Each row is a point. To make a cloud, some directions were put in groups of two or more. Within a group, all points are equally far from the middle, so they leave a hole (a ring in 2 directions, a hollow ball in 3). The other directions are filled evenly. Then the cloud was stretched, turned, moved and blurred a little. How many holes are there, and how many directions does each take, smallest first?
In the rows, 100 means zero.

Cloud:
0: 123 107
1:  96 149
2:  51 100
3:  75 101
4: 137 109
5:  47  64
6: 116  93
7:  87  44
8:  72  30
9:  31 104
10: 122  52
11:  58 135
12: 101  21
13:  98  62
Holes: 0

Cloud (13 x 2):
0:  66 116
1:  72  99
2: 130 156
3:  83  89
4: 142 108
5: 142 143
6: 115 163
7: 138 148
8: 142 141
9: 145 122
10: 125 160
11: 143 110
12: 131 156
Holes: 1 (2)

Cloud, 14 rows:
0:  94  93
1:  98 116
2: 130  67
3: 101 145
4: 126  58
5:  67  71
6: 134  87
7: 162  29
8: 129  96
9: 171  89
10: 168 122
11:  72 160
12: 149 138
13: 126 108
Holes: 0

Cloud, 21 rows:
0: 172 108 102
1: 163  88 145
2: 100  96  55
3: 171  92 101
4:  65 102 149
5: 117 131 167
6: 115 105 175
7: 112 157  91
8:  55  97 106
9: 131  50  92
10: 145  59  87
11: 131 152  85
12: 147  91  65
13:  78  57 130
14: 167 117 137
15:  70  88  76
16: 161  74  93
17: 111 156 138
18: 171  85 113
19: 135  97  57
20: 171 109  98
Holes: 1 (3)

Cloud:
0:  34  51 102
1: 120  80 160
2: 177 104  80
3: 104  96 162
4:  89 117  67
5:  87  60 113
6:  66  77  62
7: 163  76  76
8: 145  24 144
9: 122 103  99
10:  89  26  63
11: 143  68  56
12: 117  49  63
13: 121 119 111
14:  61  89  74
15:  84  53  42
16: 137 138 113
17: 153  94  67
18: 141  26 108
19: 105  73  84
Holes: 0

Cloud (19 x 3):
0: 116  50  79
1: 157  43  75
2:  60 110 138
3: 124  49  34
4:  82  96  84
5:  38  63  97
6:  93  65  74
7:  85 130 130
8:  58 111  43
9: 125  92 132
10: 159  38 114
11:  59 141 146
12: 120  87  54
13:  60  58 155
14:  82 115  33
15:  63 139  90
16:  89  53  43
17:  77  97  51
18:  87 140 136
Holes: 0

Cloud, 28 rows:
0: 130 119 112 124
1:  66 110  82  56
2:  43 101  76  80
3: 109 168 121  79
4:  98 163  80 133
5:  86 107 119 160
6: 101  69 133  77
7:  68 173  87 135
8:  56 112 114  81
9:  89 169 111  97
10: 141 164 122 113
11:  62 131 124  85
12: 106 195 116 136
13:  56 149 122 108
14: 113  90 111 120
15:  85  81  79 150
16:  83 141  87  79
17: 123  54  79  75
18:  89 155  95  90
19: 105 175  97 127
20:  90 156  80 108
21: 106  98  57 128
22: 141 116 134 107
23:  96 129 113  37
24:  76 118 131  52
25: 132 144 105 125
26: 112 162  96 105
27: 108 139  71 106
Holes: 1 (2)

Cloud (30 x 4):
0: 125 173 111  93
1:  95 130  44 120
2: 123 117 161 136
3: 117 128  34  90
4: 158  91  78  48
5:  78  90 135 167
6:  34  78 133 125
7: 128  58 113 144
8: 149 103 141  80
9: 111 166  58  73
10:  40  71 128  83
11: 129 139 136 149
12: 151 103 147 105
13:  87 142 128  53
14:  47  57 126 122
15: 133 101  95  32
16:  80 157 148 120
17:  80  81  94 160
18:  48  59 136  99
19: 165  93  58  94
20: 115 140  40 105
21:  64  93  81  40
22: 139  59 133  79
23: 155 131 130  83
24: 174 116 109  98
25: 135  52  89 126
26:  58 133 144  70
27: 106 145 157 125
28: 101  90 153 158
29: 128 159 138 100
Holes: 1 (4)

Cloud:
0:  93 128 132 174  60  84
1: 122  90 122  27  94 158
2:  88  78 105  80 100  34
3:  62  77  91  71  94  62
4:  75  76 135  88  97  43
5: 143  47  92  59  63 142
6: 139  51  85  51 143  74
7: 134 106  88 154  73  51
8: 170  80 119 153 113  96
9: 165  98 172  50  91 121
10: 105  45 117  73 138 146
11:  65  78  73 129 137  61
12:  92 176 101 150  66 108
13: 113  80 117  68 148 153
14: 132 140 135  91 168  97
15: 179 149 109  76  87 125
16: 147  61  53 149 112  82
17: 157 104 163  55 145  93
18: 168 121 157  55  80 139
19: 107  67  81 155 137  50
20: 101 166 113  62 149  84
21: 149  79  58  98  81  50
22: 138  86 110 157 141  61
23:  81 109 192 105 113 149
24:  96 162 138  96  49  92
25:  86 110 183 143  93 152
26: 181 135 122  91  80 142
27:  86  85 110 182  79  64
28: 120  31 168 141 112 120
29:  65 160 117  57  90 102
30: 135 123 131  71 123  42
31:  69  78  89  70  81  63
32: 118  73  97 111 127 164
33: 172  58  60 106  83  84
34: 164 123  76  66  82 151
35:  44 131  88 144 103 118
36: 105 112 164  37 101 159
37: 107  78  85  73 109  34
38:  78 144  69 129 140 102
39:  71 158  82 137 129 105
40:  66 116  93 142  49 154
41: 121  86  55  80  83  50
42: 110  58 101  69  41 147
43:  55  96 124 129  92 164
44: 126 104  48  50 112  77
45:  61 103 183 124 110  81
46: 180 144 109 104  88 129
47:  40 102 134  97 108 143
Holes: 3 (2, 2, 2)

Cloud, 52 rows:
0:  82 156 175 120 108 105
1: 136 103 102  66 133  34
2:  49 159 152 101 163  77
3:  79 157  33  57  91  68
4:  70  85 106  77  21 110
5: 142 123  96 101 143  36
6:  97 184  72 137  93 106
7:  95 173  72 103  54  66
8:  69  89 102 160 134  77
9:  80 188  64 127  99  67
10:  64 128 154  78 174 105
11:  50 130 140 118  47 115
12:  54  52  62  87  68  74
13:  30 143 130 136  90 114
14:  26 149 121 134  95 109
15:  53 100 131 103  55  59
16:  98 161  60  72  54 119
17: 105 115  54  51 170  92
18:  86 136  91  22  55  96
19:  92 145  81 144 136 136
20: 114 168  58 137  82  93
21: 115  51  93 101  53 129
22:  69 183  63  77  73  63
23:  94  71 102  22  63  87
24: 117 153 147 100  80 137
25: 135  67  87 135 127 117
26:  91 159  37  91  63  79
27:  86 155 124  94  99 156
28: 150  93  79 119 154 106
29: 120  49 128  65 137  82
30: 101  99 101  17  73  67
31: 122 102  90 130 180  96
32: 110  56  89 110 147 133
33: 134 120  74  57  54 121
34:  61  93 161 126 118  70
35: 132 139  84 131 143  43
36:  85 179  60 137 108  70
37:  27 144 117  59  56  82
38: 115 117 115  63  45 137
39:  99 132 104 124 185 112
40:  53  93 122 106  41  73
41:  50  56  56  53 135  83
42: 156 131 140  92  94 109
43:  98 103  58  51  50  60
44:  70 182  89 108  62 118
45:  48 100 153 125 149  74
46: 147 121  61  87  69 124
47: 157 114  77 130 134 106
48: 132 145  92 121  45 103
49:  72 116  79  74 143 151
50:  73 119  37 123 108  51
51:  89 164  51  81 105  34
Holes: 2 (3, 3)

Cloud (48 x 6):
0:  83 159  59  61 126  77
1:  56 128  53  86  90  30
2:  46  95  95  84  56  99
3:  67 130 117  75 174  18
4: 137 155 153  74 132 103
5:  66  96 152 101  78 132
6:  67 128  98  39 153  20
7:  81  72  76  65  47  78
8: 111 103 128  75 140 122
9: 146 161 104  94 114 100
10: 175  95 131  55 124  72
11:  60  69  99  90  40  71
12:  63 100 143 106  83 125
13: 106  74 135  78  91 157
14: 109 186  73  97 115 113
15:  66  83 142 106 106 115
16:  98  68  62  78  73 112
17:  67  91 125 125 104  87
18:  80  59  83  17 143  88
19: 107 107 101 107  64  34
20:  90 102  92 108 154 125
21: 138  81  54  91 113  88
22: 158 157 124  40 111 122
23:  72 137 110  53 172  98
24:   5 107 117  87  54 123
25:  62  80 122 100  61  97
26:  64  72 101  91  48 136
27:  79 118 113  67 126 149
28: 141  78 175  83 125 172
29: 102 167  95  86  77  60
30:  82  64  59  67 109 148
31:  99 113 182  53 119 187
32:  50  86 112  78 159  72
33:  64  66  66  81  77  62
34:  41 119 128 109 176  43
35:  93 126 159  89 140  89
36: 102 121 102  62 150 126
37:  70  84 127 131  86  64
38: 137 137 131  66 117  56
39:  52  96  89 101 127  47
40: 118  88 141  59 107 165
41: 115 129 143  23 105  43
42:  77 122 165  90 103 129
43:  17  78 118 109  59 103
44:  50  50  82  92  55 103
45: 117  83 138  74 167 155
46:  53 142 128 113 102  45
47: 103  79  42  92 120  85
Holes: 0

Cloud:
0: 145  67 102 138 101  66 127 134
1:  54 142 103  87  84 119 102 125
2:  62  80 120 117  87 143 118  41
3: 173  86 136  86 152  74  80 110
4:  62 144 107  90 100 119  68  98
5:  61 100  61  69  79  90 110  62
6: 143  84  86 113 132  97 122  19
7: 149  94  61 138 137 148  91  59
8:  71  47  64 107  82 118 157  72
9:  97 123 104 130 138 107  99  22
10:  87  71  98 100  67 166 147 112
11: 135 131 125 127  47 125 139 103
12:  60  93  97  72  73 126  57 104
13:  72  57 102  45  79  95 104 106
14: 105  63  88 116 147  62  88 140
15:  54  57 114 168 101 105 109  83
16: 116 105 123 164 133  78 135 100
17: 147  51 110  89  88 121  80 130
18: 132 129 132  75  69 103  93  85
19: 132  88  78  84  58  82 135  39
20: 178  43 100  78  78  96  95  90
21: 128  95 104 124 141  96 164 144
22:  48  88 128 108  67  92  72 115
23:  91  78  99 112 162 146  60 138
24: 189  74 162  69 130  99  88 117
25: 128 108 124  93  72 150  73 102
26:  86  94 129 119 169 120 153  71
27: 139  79 191 105  92  95  95  75
28: 109  73  57  59  59  90  93  72
29: 136  87 106 107 120 142 150 153
30: 103  81  54 103  82 154 151  51
31: 113 110  90 132 171 138 124 113
32: 132  92  89  67  73 130  87  39
33: 105  91 106 180  88  88  82  62
34: 125  63 118  38 156 107  79  82
35: 124  16 121 121 101 120  90  53
36:  71  98 111 133 129 164 139  99
37:  98  85 153 112  93 177 132  66
38: 128  68  41 135  82  84  77  76
39: 124  54 132 140  69 118  74  85
40:  99  95 112 146  84 130  75  24
41: 105  73  80  48 116  62  93 112
42:  86  81 110 112 127 170 154  50
43: 128  85 195 101 113  95 134  98
44: 185 121 104  75  82 111  84 109
45: 157  76  70  89  72 158 100  68
46: 169 144  79 118  76 137 139 125
47: 156 141 118 153 130 116 101  61
48:  99  98 110  79  48 134 119  56
49:  98  85 101 175 129 139 134  98
50: 106 123  80 106  40 102  81  77
51:  44  86  98 156 129 148 124  86
52:  74 104  94  80 180  76  68  93
53: 157  99  45 110  87 129  77  81
54:  52  58 116 120 125 150 133  66
55: 129  98 180  99 142 133 118 127
56:  97  93 169 121 128  67  47  99
57:  84 145  94 142 119 125 148  90
58: 117  52  51 132 134 101  61  71
59: 101  75  32  81 118 102  50 120
60: 102 130  83  99 112  63 107  63
61: 154 117 137 140 128  73 103 118
62: 177  76 110 137 132  94 105 120
63:  91  51 122  50 116 105  55  80
64: 156 124 125 147 117 107  72 125
65: 102  83  66 100 122 163  54  50
66:  85 108  93 179  79 120 133  86
67:  99  75  85  90 143  51  68 139
68: 121 112  77 167  79 127  85 132
69:  53  67  46  81 116 131  59  80
70: 192 117 128 143 120 119 106 104
71: 142  91 150 139 131  79  57 125
72: 120  98 142 131 117  58  37  73
73:  75 148  55  97 104  94  93  68
74: 113 100 121  79 163  60  72 108
75:  85  53 124  75  88  74 135 143
76: 134  56 164 138 142 107 167  69
77: 144 112 131 159  93  98 111  48
78:  78  76  76 125  76  80  81  42
79:  92  85 157 125  99  68  79  77
80: 122  65 108  50  64 120 104  48
Holes: 1 (6)

Cloud (87 x 8):
0: 116  84  72 115 104  73  68  70
1: 150 174 119  91 104  81  70 139
2:  74 143  99 140  52 104 133  76
3: 113  93 123  62  85 160  97 105
4: 123 130 108  90 155 102 142 164
5:  59 105  79  55  61 121 142 166
6:  83  79  35  50 122 116  66 108
7:  74 143  97  62 157 107 100 145
8:  99  84  69 106 130 115 107  55
9: 106  97  35  60  94 100  91 129
10: 112 182  89  56  92 125  52 132
11:  68 122  62 124 114 103 116 152
12: 122 155  84 159 112 119 104 109
13: 138 141 116 131  88 145  66 102
14:  81  62 129 101 124 129 125  69
15: 114 115 100  77  36 106 110  70
16:  59 139 121 118  85 122  94  92
17:  96 128 105 154  99  70 112 114
18: 145  87 134  76 126 107 100 132
19: 137 127  71  38 144 112  77  70
20:  77 132  98 115  66 104  63 102
21: 115  82  78 120 137 138  82 111
22: 142 141  72 137 137 124 119 119
23:  88 110  82  58  42 114 129 152
24: 195 129  98  68  97 100  73 107
25:  78  83 139 114 140 138 117  86
26: 121 158 135  68 118 133 100  73
27:  86 141 117  67 113 104 107 156
28:  79 132 109  62  69  91  80 102
29: 144 102 141  95 107 122 133 131
30: 104 131  60 115 130  91  93 180
31: 128 114  96  57 110 147 130 119
32: 149  87  52 111 102  95 172 129
33: 136 188 119  92  85 101 105 113
34: 112  86 114  57  84 139 163 111
35: 100 131  31  90  77 108 129  58
36: 113  57  90 137  55 103 144 120
37: 126 138  64  79 110 169  91 151
38:  91 183  57  88 118 146  81  98
39: 110 134 131 131 129 122  93  72
40:  50 125 126  60  99  86  96  96
41: 122 164  98 166 105 123 132  79
42:  88  85  40  85  97 112 130 104
43: 119  66 106 120  85 104 127  84
44:  55 105  58 123  83 101 153  95
45: 152 108 104  79 139 112 136 153
46:  90 103  63  47 123  90 137  76
47:  99 125  46  60 125 105 115  29
48:  99  45  91 115 122 108 102 101
49: 115 121  46  47  72 108 103 103
50: 101 125  64  93 133 165  89 140
51: 108  76 110  88  68  79 102 112
52:  94 113  98  69  57  95 111 170
53:  79 153 105  56  75 113  23 108
54:  65 143  84  43 136  97  65 139
55: 128  89 118  59 107 128 133 125
56: 117 156  81  52 116 163 112  74
57:  83  75 116 117  93  68  79 164
58: 152 109  66 126  65 159  58  86
59: 140 134 127  82 117 113  58 168
60: 102 103 123  79 115  42  59 150
61:  71 135  54 111  87 158 113 173
62:  65 135  46  97 112  91  48  78
63: 128 106 124  92 108 120  86  49
64:  77  87 142 102 135 143 104  86
65:  37  67  44  86 105 114  87 149
66: 113 118 132  68 115 144  84 149
67:  77 129  62 120 118  69  76  84
68:  98  38  60 107 124  96  78 133
69:  61 124  57  30 107  99  63 126
70:  45 137  64 103 117 118 126 119
71: 112 156 133 126 115  79  75  93
72: 109 108  36  75  84 145 124  85
73: 113  83  88  66  98  76 180 129
74:  93  59 128  98  80 119 158  87
75: 144 112  98 117  93 143  54  76
76: 102 130 131 140 107 115  95 124
77:  78 106 126  74  99  57 150 133
78:  93 117  63 132  52  99 127  64
79: 127 135 139  95 136  93  37 135
80:  99  87  84 121  48 148 141  56
81: 117 183 121  67 123 100  78  98
82: 148 100  63 126 139 130  74 146
83: 150  53  76 141 105 116  91 148
84:  72  74  99  38 110  76 123 136
85: 128  97  50 102 100 153 132 120
86: 119 112  75 138 106 156 140  92
Holes: 2 (2, 2)

Cloud:
0:  89 105 161 123 118 127 107 138
1:  68  94 108 110 134  83 137 112
2:  86  69 106  54  60 126 118  92
3: 113  93  61 164  59  80  98 141
4:  90 115  36  77  63 140 121 140
5: 130  62 134 149 114 107 114 124
6:  63 157  76 118  44 100 122 144
7:  47 122  57 120  88 160 108 101
8: 132 110 118  60 114  89  77 117
9: 120  80 106 158  68 148 156 147
10:  86  91 148  96  52  92 116 119
11: 106  76  42 126  65  96 149  94
12: 124  99  71 104 126 159 134 126
13:  93  87 133 114  47  79 130 145
14:  66  98  79 136  40  72 124 126
15:  97  93 111 106 135 130 142 162
16:  95  89  75 168  81 105 173 129
17: 140 157 115 125 100  86  95 116
18:  50 135  83  72  80 156 131 116
19: 108  59 113  87  96 101 155 155
20:  50 111  67  90  74 167 133 132
21:  81  70  50  99  60 108 158 105
22:  86 100 146 140  72  92 152 144
23: 105 133  47 160  85 114 131 150
24:  97 122  87 183  83 128 105 158
25: 122 101  99  98  84 101 104 193
26:  90 126  73 139 145 117 116 129
27: 117 142 135 126  96 152  86  86
28:  80  66 120  95 135 104  87  85
29: 103  97  98 145 132  81 125  71
30:  91  78  40 116  81  71 133 142
31:  70  89 104 150  54  72 103 127
32: 145 130 125 124  83 141 160 136
33: 147  59 116 115  99 132 150 126
34: 132 121 119 120  95  53 105  80
35: 105 120 119 110  93 119 109 195
36:  63 105  73  91  92 112  88 178
37:  92  62 106  68  57 111 145 141
38: 145  64  91  74  66 108 132 126
39: 111 148  63 107  53 103 104  79
40:  59 108 105  78  88  73 145  92
41: 105 128 128 124  59 156 138  80
42: 116 106  74 166  71  85  84 152
43: 124  55  93 128  92 106  54 124
44:  87 137 113 150  83  90  77 166
45:  68 103 123 142  78  70  82  82
46:  97 120  62 156  40 121  93 143
47: 134 105 102 128  89 119  39 102
48:  98  48  85  81  60 125 151 137
49:  66  95 151 125  94 148  89 114
50: 106 101 101 129 129  62 138  87
51:  50 138  81  75  91  97 104 156
52: 137 119 123 102 122 156  95 107
53:  81  71  95  54  62 118 145 108
54: 119  96  85 104 114  84 169  88
55: 120 138 135  67  83  97  97 147
56: 131  60 104 161  69 122 146 133
57:  90  94  96 145  73 176  89 146
58:  68  61 105 119  95 146 132 161
59:  72  76  90  81  92  78 156 140
60: 123 125  70  44  87 111 122 122
61:  61  64 103 108  81 171 104 111
62: 127 108  74 148  52  78 118 163
63:  70 149  76 125 100  95  58  83
64:  90  96  68 168  78 143 138  77
65:  82  63 106  85 106  77 102 147
66: 106 149 143 150 115 105 122 135
67: 115 154 119 125  71 123 175 127
68:  58 136  90  78 115 115  64 114
69: 145  83 118 122 117 156 132 119
70:  88  86 125  51  92 122 127  78
71: 100  93  78 175 102 106 163 125
72:  91  55  49 113  89 129 119  73
Holes: 3 (2, 2, 4)
